Each row is a point. To make a cloud, some directions were put in groups of two or more. Within a group, all points are equally far from the middle, so they leave a hole (a ring in 2 directions, a hollow ball in 3). The other directions are filled evenly. Then the cloud was stretched, turned, moved and blurred a little. Count the holes, and give their numbers of directions, smallest first.

Cloud (20 x 3)
array([[ 0.57, -3.24, -2.23],
       [-0.03,  1.49, -1.36],
       [ 2.20, -0.64,  1.70],
       [-2.23,  1.15, -2.61],
       [ 2.05,  0.22,  0.38],
       [-0.10, -0.50,  3.42],
       [-3.95, -1.76, -1.51],
       [-3.26,  1.69, -0.61],
       [-2.28, -1.67,  2.24],
       [ 2.46, -0.92,  0.44],
       [-2.20,  1.67, -1.69],
       [ 1.09, -0.59, -2.71],
       [-3.14,  0.76,  2.07],
       [-4.24,  0.54, -0.47],
       [ 0.59,  1.55, -0.09],
       [ 0.14, -1.01,  3.27],
       [-1.51, -3.11, -2.96],
       [-0.55, -1.49, -3.85],
       [-0.99,  2.16,  0.41],
       [-2.70, -0.97, -3.70]])
Holes: 1 (3)

Cloud (21 x 3)
array([[ 3.70,  1.14,  2.23],
       [ 5.34,  0.69, -1.42],
       [-0.62,  1.08,  0.57],
       [ 1.83, -0.32,  1.09],
       [ 0.97,  3.21, -2.81],
       [ 4.17,  0.21, -2.23],
       [-1.38, -1.63, -2.11],
       [-2.11, -2.08, -0.23],
       [-1.48, -2.14, -0.75],
       [ 2.11, -1.95, -2.45],
       [-0.89,  0.87, -2.48],
       [-1.21, -0.89, -2.21],
       [ 0.13, -2.36,  0.65],
       [-1.07, -0.66, -1.72],
       [ 3.18, -2.02, -2.27],
       [-0.20, -2.68,  0.10],
       [ 0.88, -2.75,  2.47],
       [-2.06, -1.36, -3.62],
       [-2.02, -0.39, -2.26],
       [-3.09, -0.62, -0.03],
       [-0.88,  3.66,  0.12]])
Holes: 0

Cloud (28 x 4)
array([[ 1.24, -2.38, -0.29,  3.70],
       [ 1.14,  0.00, -3.38,  0.54],
       [-2.12, -2.65,  2.06,  0.38],
       [-3.85, -2.45, -0.93,  0.24],
       [-0.86, -1.52, -1.29,  3.99],
       [ 0.69,  0.98, -0.48,  3.83],
       [ 1.07,  1.19, -2.97,  0.87],
       [ 1.67, -2.11,  0.86,  3.49],
       [ 1.98, -3.64,  0.52,  0.66],
       [ 1.71, -0.47,  1.06,  3.64],
       [-0.21, -1.07, -3.75,  0.55],
       [ 1.06, -0.53,  2.75,  2.03],
       [ 1.72,  1.56, -0.45,  2.82],
       [ 2.06,  0.52,  1.48,  2.67],
       [ 1.06, -1.07,  2.69,  2.20],
       [-0.85, -0.55, -3.82,  0.17],
       [ 3.08,  0.25, -0.80, -0.17],
       [ 1.11,  1.96, -1.45,  2.41],
       [-1.01, -0.30, -0.96,  4.20],
       [ 1.59, -3.19,  0.44, -0.94],
       [-2.53, -0.04,  2.60,  0.81],
       [-2.16, -1.49,  2.65,  0.91],
       [-0.94,  0.39, -0.91,  4.12],
       [-3.08,  2.12,  0.51, -0.64],
       [-2.88, -1.22, -1.32,  3.26],
       [-0.88, -3.31,  1.01, -1.13],
       [ 1.63, -0.86,  0.95,  3.76],
       [-4.22, -1.56,  0.21,  1.42]])
Holes: 2 (2, 2)

Cloud (31 x 4)
array([[-0.72, -2.73,  0.75,  1.75],
       [-0.39,  2.31,  3.77,  2.22],
       [ 3.96, -1.13,  0.08,  0.09],
       [-2.52,  0.00,  1.13, -2.86],
       [-3.37,  0.59,  0.36, -1.36],
       [-0.64, -1.27, -2.34, -1.48],
       [ 1.59, -1.10,  3.00, -1.84],
       [ 0.74,  3.10,  0.14,  1.44],
       [ 0.62, -1.75,  3.08, -1.48],
       [-0.87,  3.31,  2.71, -0.09],
       [ 0.67, -3.23, -0.86,  1.51],
       [ 3.28, -0.14,  0.94,  3.09],
       [ 2.40, -0.86, -0.57,  3.80],
       [-2.58,  2.49,  2.82, -0.74],
       [ 2.55, -2.22, -1.20,  2.46],
       [-3.17,  2.06,  2.77,  0.39],
       [-1.09,  0.14, -0.94,  3.91],
       [ 1.59, -2.36, -1.12,  2.94],
       [ 3.07,  0.10,  2.17,  2.42],
       [-1.64, -0.96,  1.27, -3.27],
       [ 0.21, -2.92, -0.51,  2.22],
       [-0.18,  2.79,  2.05, -1.54],
       [ 1.56,  1.51,  1.12, -2.29],
       [ 3.45, -0.38,  0.25, -1.42],
       [-1.77, -1.22,  0.76,  3.10],
       [-1.80, -1.04, -1.45, -1.87],
       [ 1.21,  0.70,  3.78,  2.14],
       [-0.14, -2.34,  2.35, -1.72],
       [ 0.93, -2.01, -0.94,  3.44],
       [-0.16,  2.41,  2.13, -2.03],
       [ 3.83, -1.32, -0.60, -0.16]])
Holes: 2 (2, 2)

Cloud (30 x 4)
array([[ 2.70,  0.83, -0.56, -3.29],
       [-2.43,  4.01, -0.19,  0.99],
       [-3.44,  0.68, -1.29, -2.58],
       [ 4.41,  0.67,  0.98,  2.04],
       [ 0.91,  0.40,  2.31,  2.85],
       [-1.34,  2.15, -3.58, -1.74],
       [ 1.26,  1.93, -2.64,  1.93],
       [-0.11,  0.85,  0.86, -4.23],
       [-0.66, -0.19,  2.43,  1.45],
       [-2.41,  2.27,  1.26, -0.50],
       [ 1.71,  2.44, -2.16,  0.36],
       [-0.87,  2.79, -1.26, -2.82],
       [-3.88,  0.65,  0.34,  1.13],
       [-1.62,  1.86,  1.00, -2.76],
       [ 4.50,  1.39,  1.59,  1.91],
       [ 2.10,  0.88, -2.08, -0.79],
       [ 0.36, -2.21,  0.10,  0.90],
       [-0.90,  3.89,  0.46,  0.14],
       [ 1.46,  1.91, -0.52, -3.43],
       [ 1.00,  3.17, -2.26,  1.45],
       [-1.13,  1.66, -1.50, -3.36],
       [-2.07,  3.32,  0.76,  0.86],
       [ 0.56, -0.05, -3.04,  1.07],
       [ 0.05,  0.56, -0.96, -3.76],
       [-0.37, -0.74,  2.96,  0.06],
       [ 2.47, -0.72, -1.37,  0.58],
       [-0.82,  0.07, -0.93,  4.28],
       [-1.68, -1.00, -1.34,  3.26],
       [-3.12, -1.20, -1.69, -0.78],
       [-1.11,  2.44, -2.88, -2.20]])
Holes: 1 (3)

Cloud (51 x 6)
array([[-2.23,  1.40, -1.05, -1.43,  0.76,  2.33],
       [ 3.01, -0.73,  0.16, -0.82,  3.69, -2.35],
       [ 3.23,  1.63,  1.73,  0.66,  1.36,  0.28],
       [ 0.98,  1.50, -1.89,  1.61,  4.66, -1.96],
       [-0.95,  0.97,  0.15,  2.87,  0.22, -1.81],
       [ 0.55, -0.10,  2.86,  1.78,  0.65, -0.51],
       [ 1.39,  1.20, -1.30,  1.98, -5.58, -2.17],
       [ 3.53,  0.51, -1.04,  3.94, -0.90, -1.90],
       [ 0.38,  0.17, -1.66, -3.73,  2.37,  1.18],
       [-1.96, -0.01, -2.23, -0.29, -3.79, -1.62],
       [-2.85,  2.72,  0.07,  4.63, -2.95,  3.12],
       [-1.12,  1.60, -2.23, -1.34, -1.96, -3.53],
       [-5.06,  0.62, -1.18,  4.03, -0.52,  0.61],
       [-1.12, -0.86, -2.03,  0.81, -4.77, -0.26],
       [-1.25, -2.69, -0.67,  0.19,  1.58,  0.68],
       [-1.39, -1.85, -1.27,  0.65, -1.94, -0.11],
       [-0.90, -1.06, -1.78,  2.62, -3.54, -1.67],
       [-0.94, -0.05, -4.07, -0.24, -1.04, -1.80],
       [-0.17,  1.07, -1.46,  4.55, -0.63,  0.81],
       [-0.75,  2.20,  1.89,  0.36, -2.67,  0.07],
       [ 2.53,  2.47,  0.94, -0.03,  1.80, -4.33],
       [-1.10, -1.31,  1.53,  3.52, -0.58, -1.07],
       [ 2.61,  1.58, -0.01, -4.04,  1.03, -0.33],
       [-0.64, -2.64, -0.27, -0.04,  0.23,  2.18],
       [ 4.08, -3.63, -0.10,  0.32, -0.94, -2.80],
       [-0.92,  2.00, -0.64,  0.22,  0.74,  1.65],
       [ 0.89,  2.41, -1.66,  0.88, -2.69, -2.97],
       [-1.04, -0.84,  0.35, -0.52, -5.39,  0.81],
       [ 2.47,  1.03, -2.21,  1.61,  0.61,  1.61],
       [ 1.97,  4.42, -1.23, -1.37, -0.20, -2.17],
       [ 2.12, -1.17,  0.42,  0.34, -1.08, -2.33],
       [-1.82,  1.28,  0.33, -2.89,  2.11,  2.06],
       [ 0.24,  0.56, -2.16,  1.87, -1.66,  3.24],
       [-1.24, -0.26,  1.24, -0.27,  0.01, -1.12],
       [-0.26, -0.19,  3.54,  0.30,  2.20, -3.66],
       [-2.09,  0.89, -1.41, -0.47, -2.50, -2.48],
       [ 1.39,  1.80,  1.10,  0.75,  0.75,  1.39],
       [ 2.12,  1.90,  0.61,  2.96,  1.40, -5.70],
       [-0.93, -1.07, -0.81, -0.37, -4.98, -2.56],
       [ 2.62, -1.12, -2.27, -0.01, -1.43, -3.12],
       [-0.16,  0.04,  1.24, -0.51,  3.33, -0.96],
       [ 3.75, -0.06, -0.94, -2.53, -0.68, -0.56],
       [-0.64, -0.39, -1.66,  0.87, -0.68, -4.79],
       [ 3.19,  0.94, -0.22,  0.26, -1.19,  1.06],
       [-3.68,  0.81,  0.41, -0.53,  0.60, -1.83],
       [ 0.75, -1.16, -2.37, -0.60,  1.55,  1.92],
       [ 0.81,  2.42, -2.21,  5.47,  1.24,  0.82],
       [ 0.22,  2.11, -0.76,  4.91, -0.35, -1.79],
       [-2.07, -2.79, -0.24,  2.34, -0.97,  1.68],
       [-1.21, -2.23, -2.76,  3.94,  1.10,  0.04],
       [-1.44, -0.22,  0.94,  0.71,  0.71,  2.40]])
Holes: 0

Cloud (48 x 6)
array([[-2.11,  0.40, -0.95, -1.10,  0.74,  1.95],
       [ 1.55,  0.73, -0.15,  1.61, -2.23, -2.41],
       [-4.81,  2.16,  0.79, -1.78,  1.86, -2.15],
       [-4.30,  0.12,  2.09, -1.90,  2.79, -0.57],
       [ 2.90, -0.48,  1.43,  3.46, -2.22, -0.93],
       [-1.28,  3.17,  1.82, -0.25,  0.80, -0.63],
       [-1.39, -1.29, -2.25, -1.51,  1.80, -1.74],
       [-1.67, -1.33,  3.96,  2.11,  0.15,  0.87],
       [-0.44,  1.95,  0.47, -2.17,  3.54,  0.48],
       [-2.98,  0.70, -0.72, -0.11, -0.70,  1.92],
       [-2.85,  2.05, -1.53, -4.93,  0.23, -1.43],
       [-0.54, -3.23,  1.56,  3.00,  0.37, -0.35],
       [-2.70,  0.52, -1.85,  2.24, -2.00, -2.54],
       [-2.16, -0.11, -2.19,  2.32, -2.46,  0.05],
       [-3.26, -1.55, -0.56,  3.58, -1.05, -1.91],
       [ 2.72, -0.73,  1.40,  2.57, -2.35, -1.76],
       [-0.82,  2.71,  0.62,  0.77, -1.34,  0.97],
       [ 0.92,  0.87, -1.27,  2.42, -2.69, -0.61],
       [ 3.92, -0.33,  1.96, -1.34, -0.13,  2.49],
       [-3.64,  0.53,  0.92,  1.58,  1.81,  0.21],
       [-3.49, -0.15,  0.07, -5.35,  2.86, -1.26],
       [-1.85, -2.87,  0.68,  2.76, -0.22, -1.76],
       [ 2.22,  1.06,  2.63, -1.50, -1.27,  2.02],
       [-1.35,  1.97, -0.31, -1.41,  0.94, -3.78],
       [ 0.81, -3.53,  1.48,  0.85,  0.73, -1.43],
       [-1.18, -1.47,  2.26, -0.34, -1.39,  2.64],
       [-1.88, -0.28, -1.56,  0.36, -0.48,  1.70],
       [-3.85, -0.31,  1.67,  0.24, -1.69,  1.81],
       [-1.97, -2.06, -1.58, -2.72,  0.18, -1.27],
       [-2.50,  0.24, -2.70, -1.13, -1.78, -1.78],
       [-1.99,  0.17, -1.50,  0.56, -0.81,  1.70],
       [ 0.84, -1.26,  2.57, -5.79,  1.60, -0.42],
       [-1.30, -2.31,  2.04,  0.58, -0.65, -2.74],
       [-1.89, -1.29,  1.82, -2.60,  2.07,  1.92],
       [-1.23,  0.90, -1.93, -4.94,  2.58, -2.46],
       [-1.84, -2.21,  1.80,  1.04, -1.38, -2.67],
       [-3.97,  1.34, -0.18, -3.73,  0.67,  0.90],
       [ 0.55,  1.29, -1.18,  0.19, -0.87,  1.57],
       [-3.91, -0.41,  3.40,  1.06,  0.05,  0.29],
       [-1.63, -1.74, -0.26,  0.72,  2.06,  0.86],
       [ 2.46, -2.11,  1.57,  2.59, -3.65,  0.28],
       [ 0.38, -0.06,  4.80, -1.19,  1.36, -0.17],
       [-5.80,  1.57,  0.55, -1.45, -0.97, -1.44],
       [-1.38,  2.53,  0.85, -3.09,  3.73, -0.58],
       [ 0.82,  0.59, -2.09,  0.46, -1.15,  0.74],
       [-1.26,  3.21,  1.74, -1.95,  1.43, -1.90],
       [-5.33,  1.30,  1.62, -0.55,  1.41, -1.00],
       [-2.91,  0.82, -2.05, -4.71,  0.48, -1.73]])
Holes: 3 (2, 2, 2)
